Rows are points. The ring and each string are closed loops that go straight from each point to the next, and from the last back to the first. Before rounding, they use only three directions, however many columns there are. Count how often each string passes through the ring. Passing back the other way cancels.

Ring, 6 rows:
[[ 5.0  3.7  0.4 -5.0]
 [ 3.5  1.0 -1.2 -1.0]
 [ 0.5 -2.8 -0.8  2.3]
 [-0.1 -2.9  1.0  1.4]
 [ 2.6  1.4  3.5 -3.5]
 [ 4.5  3.7  2.5 -5.8]]
String:
[[ 2.1  1.0  4.2 -3.6]
 [ 2.1  0.8  2.0 -4.7]
 [ 2.3  0.6  0.8 -4.1]
 [ 4.5  3.9  2.2 -7.3]
 [ 7.1  7.1  3.2 -8.2]
 [ 6.6  6.1  2.8 -5.6]
 [ 3.4  1.6  1.1 -2.5]
 [ 3.1  1.0 -1.4 -4.4]
 [ 3.3  1.4 -0.1 -3.2]
 [ 4.6  3.1  0.9 -3.3]
 [ 7.1  6.3  1.1 -5.6]
 [ 5.8  4.7  0.2 -6.4]
 [ 6.9  6.5  2.4 -6.6]
 [ 3.9  2.5  1.7 -3.5]
 [ 2.3  0.4  0.2 -3.7]
 [ 3.5  2.6  2.6 -6.6]
 [ 3.9  3.7  5.7 -5.7]
 [ 3.1  2.1  4.4 -2.7]
 [ 2.1  0.2  1.5 -1.9]
 [ 0.7 -1.5  1.2 -1.6]
 [ 0.1 -2.3  0.9 -1.0]
 [ 1.4 -0.8  0.5 -1.5]
 [ 0.5 -1.9  0.0 -1.5]
 [-0.5 -3.0  0.7 -1.0]
 [ 0.9 -0.7  4.4 -0.4]
 [ 2.4  1.3  5.4 -1.5]]
Times through: 2
